Each row of a before or after table is a point. The points were changed in one or more steps. Then noise was added and the rows were shuffled. The steps act on columns, c1 being the first. Name the steps. A step turns or swaps two columns, mirrors them in a line or flattens them onto one, adds a multiple of one to another, or multiplies or shifts one. Angles are multiples of 10 degrees, from the lower column toward the higher: turns from -170 to 170, lines from 10 to 170 but not 90. Use the fewest steps. Two steps may share a column if one is a turn and the other turns, adds or multiplies; they go together, in the order done. Otherwise the lowest column goes first.
(in the rows, 128 means zero)

Before (12 x 3):
[[107 200 111]
 [ 73  95 141]
 [118 153 147]
 [ 85 185 161]
 [105 176 132]
 [103 134 114]
 [135 100 110]
 [117  74 133]
 [145 119 113]
 [ 72 187 113]
 [142 107 118]
 [114 108 100]]
After, 12 rows:
[[117 202 112]
 [148 106 123]
 [103 176 129]
 [ 81 192 112]
 [129 108  98]
 [144 101 111]
 [ 69 188 156]
 [156 121 116]
 [108 155 149]
 [ 66  94 140]
 [111  75 131]
 [112 135 115]]
Steps: add -0.5 times c3 to c1

Before, 14 rows:
[[145 105 141 159 145 127 117 135]
 [130  99 145 116 120 108 133 108]
 [119  94 146 111 123 128 117 113]
 [130  95 142 127 138 142 128 155]
 [141 100 137 121 206 141 111 103]
 [131 108 136 116 117 149 130 123]
 [138 120 102 121 139 138 109 114]
 [116  99 133 140 133 140 110 114]
 [120 125 117 148 124 115 146 150]
 [145 108  76 129 125 141 134 123]
 [128 107 148 126 125 129 141 106]
 [136 134 130 134 130 112 133 132]
 [135 112 148 139 116 142 119 176]
 [130 117 145 109 122 135 201 130]]
After:
[[119  99 137 116 128 152 133  78]
 [115 112 107 139 124 138 119 247]
 [116 107 106 115 127 124 130 116]
 [136  99 115 140 139 126 110  93]
 [203 101 112 121 102 130 111  66]
 [128 135 141 134 121 138 133 138]
 [141 104 122 160 109 141 117 146]
 [124  95 119 111 138 143 117  91]
 [125 107 118 126 128 145 141  73]
 [126 125 145 149 137 125 146 183]
 [122 108 143 129 112  77 133 116]
 [122 118 114 108 127 140 200 134]
 [138 120 132 121 117 101 109  94]
 [137  96 108 127 125 134 128 195]]
Steps: turn c1 and c5 by -100 degrees; turn c3 and c6 by 120 degrees; multiply c8 by 2.5

Before (14 x 12):
[[ 58 152  96 114 153 107 133  87 223  78 106  96]
 [135 131 129 145 110  95 117 123 139 164 103 112]
 [111 109 128 148 104 118 127 168 174 151 224  96]
 [ 94 117 105 148 123 101 129  83 113 165 111 135]
 [134 117 130 110 100 169 142 110 117 122 106 103]
 [128 111  81 224 123 124  93 127 150 113 114 115]
 [116 125 105 133 102 135 129 142 125 136 224 172]
 [106 183 133 134 127 140 132 140 149 168 115 118]
 [132 109 140 114 167 176 133 158 194 136 168 148]
 [106 122 127 112 108 121  78 120 153 136 112 137]
 [134 152 146 162 122 109 121 133 132  91 130  95]
 [104 141  80 125 128 107 145 149 117 124 142 123]
 [ 87 156 137 121 130 112 105 127 108 134 130  85]
 [ 30 120 124 122 124 144 137 149 139 134 105 249]]
After, 14 rows:
[[136 124 124 217 122 142  27 143 109 130 126  32]
 [140 129 129 125 101 170 139 109 114 113 144 159]
 [ 95 114  82  50  53 132 134 126 104 112 110  77]
 [129 187 129 117 129 120 111 140 108 168 113 133]
 [132 106 102 115  93 105  94  81 114 165 145 111]
 [132 126 140 156 187 177 131 161 142 131  52 120]
 [130 138 100 114 105 101  54  83  75  83  47 166]
 [ 79 121 130 144 108 122 106 120 105 129 106 134]
 [106 144 133 105 146 105  92 122 134 133 143 163]
 [122 147 149  76 150 102 130 129 129  89 122 138]
 [146 130  82 124  56 110 103 156 147 120 137 129]
 [130 109 131  92 107 127 113 168 202 146  57 141]
 [113 117 127 108 112  98 137 120  96 164 126 135]
 [128 123 103 148  67 130 116 142 217 133 101  91]]
Steps: swap c1 and c7; turn c2 and c6 by -20 degrees; add 1.5 times c3 to c5; turn c4 and c12 by -140 degrees; turn c9 and c11 by -110 degrees

Before, 14 rows:
[[164 147 139  86  63 111 166 132 136 108 143  76 194 104 169 116  85 130]
 [ 80  80 106 101 140 135 101  97  92 194 124  75 111 121 160 154 109 127]
 [116 150  88 176 119 132 162 167 178 102 156  95 133 120 121 167 120  99]
 [ 78 142 154 118  94 119 104 163 141 180 151  84 125 157 117  97 158 142]
 [101 111  90 140  77 142  76 163 102 143  98 119 105 146 170 189 143 122]
 [123 135  83  84  75 100 152  95 143 128  81 140 141  93 183 135 142 170]
 [126 132 147 169  93 138 116 124 145 127 133  69 199 117 130 128 130 150]
 [163 157 173  92 125 120 102 134 133 129 169  83 116 109 147 142 127 161]
 [170  84 158  88 114  91 137 109 163 148  90 139 178 105 116 135 114 117]
 [170 130  80 120  64 105 153 167 164 175 174  90 169 118 144 122 175 113]
 [124 135  83 161 117 155  84  82 165 107 104  93 108 175 117 107 108 198]
 [141 115 100 160 111 156 111 147 118 171 110 133 159 133 174 102 146 129]
 [148 170  95 135  53 132 166 165 140 134  99 128 191 143 114 163 128 170]
 [112  66 173  99 109 158 118  88  81 166 130  82 167 188 146 110 160 160]]
After:
[[109 111  82 120 115  86  85  81  95 122 105  93 107 163 117 109  89 156]
 [148 146 170 140 125 145 103 134 105  97 166  81 114 114 145 142 129 142]
 [127 122 146 189  95 141 118 124 112 130 131  71 198 136 129 128 133 134]
 [126 125  81  40  75 156 153  94 111 131  84 139 141  96 184 133 156 144]
 [128 140 137  97  64 151 167 132 111  85 144  73 196 106 168 115  40 129]
 [189 107  81  71  64 132 152 167  98 116 175  90 169 105 144 124 224 121]
 [173 127 100 131 110 127 110 147 144 138 112 132 160 157 174 103 162 129]
 [160 116 107  80 139 135  99  98 186 203 123  76 112 138 159 154  92 127]
 [148 129 153 145  94  98 104 161 109 198 152  86 125 123 117  98 190 135]
 [125 131  89 105  75 113  74 162 158 157  98 118 104 148 168 187 157 126]
 [165  70 158 118 111 144 138 112 129 103  90 138 176  86 116 133  99 121]
 [ 99 112  88 136 118 134 161 167  75 125 157  96 132 131 120 168 110 116]
 [152 111 174 144 109  73 118  90 205 163 129  82 170 170 148 110 192 143]
 [142 152  97  99  53 113 165 163  89 114 101 128 191 135 117 162 127 144]]
Steps: turn c1 and c10 by -60 degrees; mirror c2 and c9 in the line at 160 degrees; add 1 times c3 to c4; turn c6 and c14 by 80 degrees; multiply c17 by 2; multiply c18 by 0.4

Before (12 x 32):
[[157  69 109 167 106  81  92 165 155 161 127 121  67 213 125 121  82 120
  143 135 105 143 128 161 104 148 108 117 135  99 141 119]
 [131  80 124 116 124 152 154  82 156  89 192 118  96 139 124 142 109 108
  157 137 108 148 102 141 122 176 152 148 158 134  86 111]
 [179  92  76 125  75  79 112 159 140 186 148  90  99 153 104 140 122 130
  151 151  97  67 145 172  88 130  81 130 139 112 135 140]
 [175 177 130  93 141 156 105 106 155 181 170  99 151  86 100 164  98 167
  112 122 129  58 177 118 147  46  97 112  97  73 128 119]
 [120 129 175  71 149 177 154  80 189 115 138 140 162 111 164 136 158 178
  147 162 126 160 105 162 150 130 130 158 125 151  73  81]
 [171 123 163 155 180 144 137 125 137 140 137  59 102  89 146 145 126  90
   89 125 136 106 154 124 174  99 179  99 137 152  98 121]
 [ 98 130 150  91 164 136 131  84 177 109 143 131 100 110 158 127 100 158
  150 144 124 129 123 163 147 147 178 197 144 165  75  71]
 [134  95  98 159 124  82 142 150 111 127 125 132 102 152 139 118  94  94
  134 120 112 116 165 165  83 166 101 116 150 105 155 100]
 [183 109 156 157 174 139 201 117 131 111 112  53  80 128 149 137 104 123
   99 128 186 123 140  86 170 116 140 155  77 153  82 139]
 [158 117 120 119 178 143 152 101 153 127 150 149 116 130 152  90 116 128
  180 158 116 134  95 149 122 141 178 157 178 128  97  94]
 [ 98 105 140 116 137 162 172  90 180 132 142 112  91 138 149  76 124 129
  172 117 104 145 110 188 128 132 144 166 148 131 116  80]
 [130 113 101  87 104 119  72 156  98 223 169  97 130  81  80 138  91 157
  156 172 102 106 170 137 100  88  72 101 132  69 142  88]]
After (12 x 32):
[[155  71 113 164 106 123  93 165 108 156 126 117  66 213 126 119  84 121
  147 170  73 143 112 163 111 109 105 113 133 100 139 120]
 [133  82 122 114 126 141 155  82  85  85 191 117  98 140 126 148 111 105
  155 120  59 150 122 141 123 129 154 146 155 133  86 109]
 [189 108 157 156 174 129 194 117 138 108 108  53  79 129 153 135 108 123
   99 119 250 123 122  84 172 212 144 161  73 155  81 139]
 [129 112  99  88 107 140  72 157 176 224 169  97 130  81  79 141  92 158
  156 167 101 105 124 137  98  54  71 101 129  69 144  89]
 [ 95 133 147  85 165 139 129  83  94 110 139 127 102 108 161 127 101 158
  141 135 107 135  94 169 147 132 181 200 143 164  80  74]
 [ 96 103 141 114 134 136 173  93  83 133 142 109  90 136 145  76 124 133
  174  93  81 144 102 187 128  94 144 166 149 135 116  80]
 [180  92  72 123  77 123 111 162 131 183 147  92 101 152 105 138 125 130
  148 177  62  64 109 173  86  80  83 129 137 108 136 138]
 [160 118 122 117 173 142 155  99  83 124 154 149 117 128 151  89 115 131
  179 137  96 132 132 151 123 120 178 155 175 129 101  95]
 [174 175 127  92 145 134 103 105 144 181 166  96 152  85 105 161 102 167
  110 100 182  60  77 120 147  69 100 114  93  80 126 122]
 [171 121 163 156 181 131 138 128 142 142 138  60 102  84 143 144 130  91
   89 112 166 100 106 120 176 120 182  97 140 147  97 121]
 [121 133 174  73 150 149 152  79  76 118 140 139 169 110 163 143 160 175
  147 110 126 159  97 161 151 124 128 157 127 148  75  78]
 [136  94 101 160 122 118 145 149 167 123 127 131 106 150 132 114  90  93
  137 156  74 113 113 165  80 128 101 114 151 104 156  99]]
Steps: turn c6 and c20 by -50 degrees; multiply c6 by 0.4; turn c9 and c23 by -130 degrees; multiply c21 by 2.5; turn c21 and c26 by 40 degrees

Before:
[[169 125 148 144 146  99 113 152  84 119 174 175 153 133  79 126  89 137
  135 104 154  87 124 151 105 124  85 153 178 112 145 135 164 142 113 176
  133 118  88 126  87 111  98 173  81 157 144 157 162 135 118 115 150 122
  125 101 153 157 152 159  84 126  61 178]
 [176 189 102 123 164 150 124 154 154  95 182 113 113 110 109 117 150 153
  130 168 137 163 169  94 152 189  83 128 143  95 123 143 180 105 125 115
  118 118 106 100 142 142 121 179 111 172  84 123 174 112 109 120  79 113
  140 129 128 109 155 113  82  89 152 168]
 [100 130 158 161 126 144 175  90 132 177 150 165 117  95 154  98 121 160
  111 115 129 157 163 122 131 109  86  93 174 143 103 120  91 138 141 136
   79 119 109 108  74 106 120 115 127 111 125  97 126 129 153 152  77 138
   99 148 171 131 163  87 124 172 143 132]
 [130 177  92 189 161 103 106  86  99 166 154 142 119 139  81 173 100  91
  115 110  99 106 119 156 152 103 148  81 104 119  93 143 130 136  78  95
  154  98 109 153 158  91 157 173  90 124 126  77  96  92 116 118 158 102
  154 148 175 115  92 141 127 149 110 187]
 [120 154  82 188 100 156 127 112 156  96 148 112 139 131 149 125 110  84
  128 172  96 116 129 115 112 141 166 111 105 137 164 167  92 136 129 156
   96  99  97 126 120 120 104 144 149 122 171 145 107 128 110 170 109 106
   96  95 121 133 102 120 100 169 116 129]
 [167 140 132 142 149 121 110 141  95 109 108 154  96 126 123 123 168 100
   69 113 128 159  94  96 139 186 142 158 161 100  99 116 144 192 111 112
  104 151 131 136 113 155 108 158 136 147 170 131 159 138 126 120 165 181
   97 182  98 118 117 138  93  99 147 127]
 [148 168  86 100 101  88 155 147 150 124 111 140 153 168 132 169 103 124
   61 109 150 122 158 147 139 117 171 168  95 128  94  83 109 152 118 163
  132 117 158 136 116 101 186 120 103 161  85 165 165 112 132 138 147 112
   89 184 102 142 124 117  92 127 113 113]
 [ 97 155 145 190 132 162 142  84 115 108 125 126 137 118  93 111  82 117
   63 168 169  87 157 149 108 104 106 107 111 146 126 148 126 122  69 133
  148 126  93 138 121 117 111 149 112 110  93 158 109 113 153 130 133 133
   90 146 137 149 129  80 101 176 114 187]]
After (8 x 64):
[[ 99 158 146 193 134 162 142  87 113 109 125 128 133 115  91 111 148 115
   63 169 169  85 154 148 108 103 104 109 113 150 126 145 126 116  69 131
  149 131  94 121 120 118 112 151 113 108  98 167 110 111 155 138 132 142
   79 145 130 149 129  61 101 174 115 189]
 [ 96 128 155 164 130 143 174  91 135 177 148 164 119  91 150  99 160 161
  113 116 129 162 159 118 134 114  93  94 178 140 107 118  91 136 139 136
   82 121 106  90  76 111 120 115 131 111 123  93 125 127 156 151  77 119
   89 147 172 130 166 106 124 173 143 124]
 [165 126 151 144 143  94 115 153  70 119 176 176 153 134  77 122  81 140
  139 108 153  87 127 153 106 125  83 149 183 113 145 133 173 144 118 180
  131 116  90 139  85 107 101 175  78 157 148 153 165 138 118 112 151 125
  115 102 153 158 149 108  84 125  57 173]
 [178 190  99 125 158 148 127 151 162  93 182 112 109 106 111 113 153 152
  133 164 134 166 164 100 151 188  80 124 139  87 127 143 180 104 120 114
  117 117 103 156 138 141 121 183 109 176  84 122 173 116 103 122  80  86
  130 128 126 111 154 142  76  88 153 176]
 [151 169  89  93 106  87 153 143 163 126 114 144 150 168 133 169 120 124
   57 108 150 126 160 151 139 116 174 167  93 131  91  80 109 155 115 164
  132 116 154 166 113 101 184 116 104 158  85 171 164 116 130 139 145 125
   79 184 104 141 123  99  92 130 112 102]
 [167 136 131 141 146 121 112 140  89 106 107 153  92 125 122 126 136 100
   70 110 127 157  93 100 141 185 142 156 160  92 104 113 144 189 109 112
  105 148 131   7 114 155 107 157 140 150 167 130 160 133 126 120 165 176
   86 184  99 120 111 168  94  95 151  96]
 [119 156  83 185  98 153 123 113 166  95 148 115 139 132 149 125 127  84
  130 179  99 116 131 116 111 143 166 105 102 133 166 171  92 137 129 155
   93  99 100 176 119 120 105 140 147 124 167 144 109 128 112 169 114 106
   88  98 119 131 104 112  95 164 117 124]
 [136 173  97 184 159 100 105  91  89 165 154 138 118 140  83 170  96  91
  112 108  98 107 119 162 154 100 150  79 105 125  97 148 132 134  79  95
  150  93 112 197 157  88 153 173  93 125 133  75  97  95 113 121 157 130
  143 147 173 112  97 108 122 151 110 187]]
Steps: multiply c9 by 1.3; turn c17 and c60 by 60 degrees; turn c24 and c30 by 10 degrees; add -0.5 times c34 to c64; multiply c54 by 2.5; turn c40 and c54 by 70 degrees; shift c55 by -10

Before (12 x 64):
[[126 120 106 124 136 116 133 119 121 119 137  90 145 131 140 132 137 150
  175 122 123 129 132 138 138 141 138 127 114 129 131 126 114  97 125 123
  106 118 126 141 122 129 118 128 150 131  80 139 120 145 127  99 133 130
  150 137 111 135 139 128 117 117 140 149]
 [120 139 119 142 140 102 120 124 135 118 139 127 147 124 134 127 112 125
  127 126 110 130 108 121  74 130 120 142 125 127 136 129 114 129 136 127
  136 125 121 111 122 129 114 128 124 141 145 150 157 158 159 113 174 149
  124 140 118 145 120 120 153 125 138 140]
 [144 123 153 120 136 136 130 111 117 123 127 127 148 115  76 124 136 112
  127 130 112 114 117  94 120 154 125 141 108 125 135 107 139  90  74 117
  132 139 125 128 138 153 119 119 112 103 117 113 125 158 119  94 172 127
  114 133 132 138 121 126 153 141 151 147]
 [142 111 133 122 131 143 126 108 133 146 116 136  93 131 138 130 140 122
  123 121 114 137 139 141 119 127 122 135 156 137 134 129 130 128 111 134
  133 124 125 144 129 145 133 116 133 139 138 115 126  98 116 109 129 142
  111 103 129 148 118 117 136 142 141  88]
 [123 111 106 119 132  99 123 189 104 134 123 136 132 127 140 128 133 197
  128 122 144 140 129 131 116 118 131 134 113 136 141 130 119 124 136 128
  134 148 139 110  95 135 122 122 112 131 119 133 132 154 123 113 146 110
  197 127 132 135 121 130 149 136 135 130]
 [122 110 105 132 127  79  98 109 127 123 129 136 130 117 115 125 132 114
  123 126 111 123 130 104 140 129 121 140 113 132 127 123 165 126 147 133
  130 123 128 150 134 121 130 113 119 120 126 126 126 145 127 144 138 130
  121 110 130 121 137 115 153 139 140 150]
 [136 115 104 124 136 148 134 118 130 129 140 128 147 118 145 128 150 129
  123 122 110 138 136 131 125 114 148  75 123 128 140 113 117 128 150 117
  110 163 122 120 133 127 120 121 128 132 144 145 119 132 118 145 133 143
  141 133 119 141 128 116 139 130 139 143]
 [125 119 103 120 127 132 133 136 131 121 135 131  89 118 141 134 131 114
  122 129 111 110 130 134 142 127 130 130 124 129 141 128 117 135 149 125
  121 139 146 121 127 128 115 111 112 129 136 141 147 146 134  96 146 152
  119 114 124 128 118  54 123 129 177 122]
 [124 119 120 122 139 149 122 109 128 131 137 131  72 134 139 126 143 145
  129 124 109 133 138 122 138 116 138 125 105 133 124 127 178 130 141 126
  136 126 146 116 132 159 112 130 114 141 137 147 119 120 126 108 129 151
  118 132 102 149 125 117 155 132 125 137]
 [121 113 171 120 138 116 128 114 123 122 135 134 138 134  83 125 149 118
  139 130 128 109  99 129 123 110 134 134 136 129 135  96 119 134 154 128
  106 121 127 127 129 141 118 120 113 133 141 106 124 154 123 130 157 146
  113 132 125 147 126 129 151 139 140 138]
 [123 138 154 123  82 130 129 111 118 174 129 133 142 123 136 128  88 144
  124 126 154 122 136 133 116 119 147 134 107 139 122 112 118 130 136 133
  129 127 138 110 136 130 144 131 111 119 146 143 129 135 135  98 139 147
  125 128 110 151 128 123 155 142 125 150]
 [121 113 116 123 105 138 130 157 131 143 120 131 145 125 125 132 149 114
  126 125 114 132 117 139 142 108 119 138 146 165  57 131 116 131 108 125
  133 129 128 138 114 124 114 129 118 141 132 114 134 124 118 110 142 130
  124 136 127 147 134 127 145 126 131 146]]
After (12 x 64):
[[125 151 104  86 127 130 132 138 135 127 133 130 120 118 143 135 132 150
  125 130 112 105 128 135 141 128 130 133 125 132 143 113 116 136 153 127
  125 136 147 124 128 126 113 111 120 130 133 140 147 145 133  96 142 154
  122 117 124 126 116  52 121 124 175 124]
 [141 153 152 147 136 134 129 111 117 124 129 130 121 113  75 121 136 169
  127 131 113 115 116  91 123 154 122 142 107 125 157 130 140  90  91 118
  133 137 124 125 140 151 121 118 160 100 117 117 127 154 120  93 173 125
  111 135 129 139 122 129 158 141 154 147]
 [121 144 172 138 139 114 129 114 124 128 135 138 119 132  81 126 147 164
  140 128 125 108  98 129 125 107 132 134 136 130 139 146 122 136 151 129
  106 121 126 127 128 142 119 121 111 136 139 106 123 152 123 129 155 148
  112 131 127 148 128 130 156 136 138 137]
 [128 169 157 145  82 127 129 110 120 146 131 135 123 126 134 128  91 109
  123 127 158 123 135 133 114 117 143 135 107 140 137 157 116 131 129 131
  128 127 140 112 134 131 142 129 114 119 145 141 128 135 137 100 136 148
  123 129 109 154 129 123 154 147 126 149]
 [116 168 117 150 141  99 118 124 131 123 140 125 143 124 131 129 109 132
  129 127 108 130 105 124  77 129 121 143 125 127 131 124 116 129 142 128
  133 126 124 110 120 129 113 127 126 139 147 152 156 158 160 113 175 151
  122 139 120 145 121 123 153 125 138 144]
 [122 145 114 145 105 139 131 158 134 134 120 132 123 124 121 131 146 149
  123 126 113 132 115 137 141 109 116 141 145 165 123 112 117 132  69 125
  133 130 128 138 113 123 115 130  89 143 132 117 131 125 118 108 142 126
  126 136 127 147 134 127 144 130 130 145]
 [142 140 130  92 128 145 122 107 132 136 116 135 121 131 140 131 137 137
  122 119 115 135 139 139 117 128 122 135 158 138 128 121 129 129 121 133
  131 122 126 143 132 143 133 115 138 142 137 113 123  99 116 109 127 140
  112 105 130 147 117 115 138 142 141  86]
 [123 143 101 129 128  78  98 108 128 128 127 132 131 118 117 124 133 154
  125 124 111 122 132 100 141 130 121 140 114 133 132 117 163 126 143 135
  132 123 130 148 133 120 135 111 113 120 124 125 127 147 129 145 135 133
  121 108 130 118 138 112 153 141 140 149]
 [123 147 119  75 138 149 121 108 126 128 136 131 120 138 138 125 143  99
  130 124 109 130 139 122 134 113 138 124 106 135 136 144 179 130 134 125
  134 128 146 118 133 161 112 129 111 140 137 145 116 120 123 105 129 151
  116 133 103 149 126 117 155 131 126 138]
 [127 137 106 130 131 100 123 191 103 129 127 134 123 128 138 125 131  11
  125 122 144 142 127 131 116 117 129 134 113 138 142 193 121 127 142 129
  135 145 138 110  94 137 123 124 126 132 121 131 132 156 122 112 145 110
  197 124 131 131 122 130 152 135 135 132]
 [135 145 104 148 136 149 135 118 131 127 140 129 125 116 146 125 149 131
  121 123 110 138 136 129 123 110 149  77 120 129 126 140 117 128 153 116
  112 165 124 120 132 125 122 123 125 135 141 145 118 130 118 144 133 144
  140 132 117 142 127 116 138 130 140 143]
 [126 152 106 146 136 116 132 115 120 128 140  91 123 130 140 129 134  91
  173 122 120 128 134 139 139 140 137 123 113 127 111 151 114  95 127 129
  106 116 127 140 120 128 115 128 140 133  84 141 120 146 127 100 133 130
  153 138 110 137 138 126 117 117 142 149]]
Steps: shift c2 by 30; swap c4 and c13; multiply c10 by 0.4; multiply c18 by 2; turn c18 and c32 by 150 degrees; turn c31 and c35 by 40 degrees; turn c31 and c45 by 70 degrees
